Each point is reached from the start by the listed moves, each made once or not at all, plus a little noise. Say if it took an odd or an even number of moves. Then give how often each move was made.

Moves:
(1): [ 0.10 -0.64  0.24 -0.45]
(2): [ 0.14  0.10  0.39 -0.04]
Start: [-0.06 -0.19 -0.10 -0.19]
Points:
[-0.07 -0.18 -0.11 -0.21] -> even (0, 0)
[ 0.21 -0.72  0.56 -0.68] -> even (1, 1)

Moves:
(1): [ 0.12 -0.13 -0.12  0.01 -0.08  0.11 -0.27 -0.35  0.31 -0.05  0.15  0.02]
(2): [ 0.61 -0.22  0.24 -0.15 -0.12  0.00  0.17  0.39 -0.13  0.12 -0.60 -0.03]
(3): [ 0.00 -0.08 -0.05 -0.34 -0.17  0.21 -0.62 -0.09  0.10  0.08  0.07 -0.05]
(4): [ 0.08  0.17  0.25  0.09 -0.21  0.24 -0.11 -0.34 -0.05  0.02  0.08  0.09]
(5): [ 0.31  0.16 -0.11 -0.56 -0.15  0.09  0.21  0.55 -0.09 -0.14 -0.29  0.48]
(6): [-0.58 -0.16 -0.17  0.00  0.68 -0.18  0.38 -0.36 -0.41 -0.34  0.16 -0.38]
(7): [ 0.15 -0.20  0.24 -0.07 -0.39 -0.31 -0.04  0.26  0.03 -0.36 -0.10  0.11]
(8): [ 0.00  0.05 -0.02  0.11  0.21 -0.10 -0.06  0.18 -0.01 -0.26  0.11 -0.08]
(9): [ 0.02  0.08  0.12 -0.12  0.06 -0.04  0.33  0.22  0.12  0.04 -0.01 -0.17]
(10): [ 0.13 -0.02  0.10 -0.24  0.24 -0.33 -0.11  0.13  0.03  0.06  0.04  0.12]
(11): [ 0.12 -0.12 -0.06  0.00  0.15 -0.44  0.21  0.14 -0.24 -0.20  0.39 -0.21]
Start: [ 0.11  0.09  0.32 -0.29  0.27  0.06 -0.03  0.17 -0.01 -0.01  0.28  0.23]
Points:
[ 0.41 -0.66  0.45 -0.73  0.41 -0.21 -0.47  0.22 -0.12 -0.80  0.06 -0.16] -> even (1, 1, 1, 0, 0, 1, 1, 1, 0, 0, 0)
[ 0.71 -0.14  0.85 -1.43 -0.03  0.08  0.29  0.78 -0.42 -0.59 -0.43  0.25] -> odd (0, 1, 1, 1, 1, 1, 1, 0, 1, 0, 0)
[ 0.22  0.36  0.67 -0.33  0.11  0.27  0.20  0.06  0.05  0.05  0.35  0.14] -> even (0, 0, 0, 1, 0, 0, 0, 0, 1, 0, 0)
[-0.24  0.05  0.48 -0.33  0.94 -0.34  0.78 -0.20 -0.59 -0.48  0.90 -0.42] -> even (0, 0, 0, 1, 0, 1, 0, 0, 1, 0, 1)
[-0.02 -0.04  0.00 -1.31  0.60  0.25  0.00  0.14  0.03 -0.41  0.36  0.14] -> odd (1, 0, 1, 0, 1, 1, 0, 0, 1, 0, 0)
[ 0.55 -0.27  1.09 -0.78  0.54 -0.55  0.60  0.46 -0.43 -0.47 -0.17 -0.03] -> even (0, 1, 0, 1, 0, 1, 1, 0, 1, 1, 0)
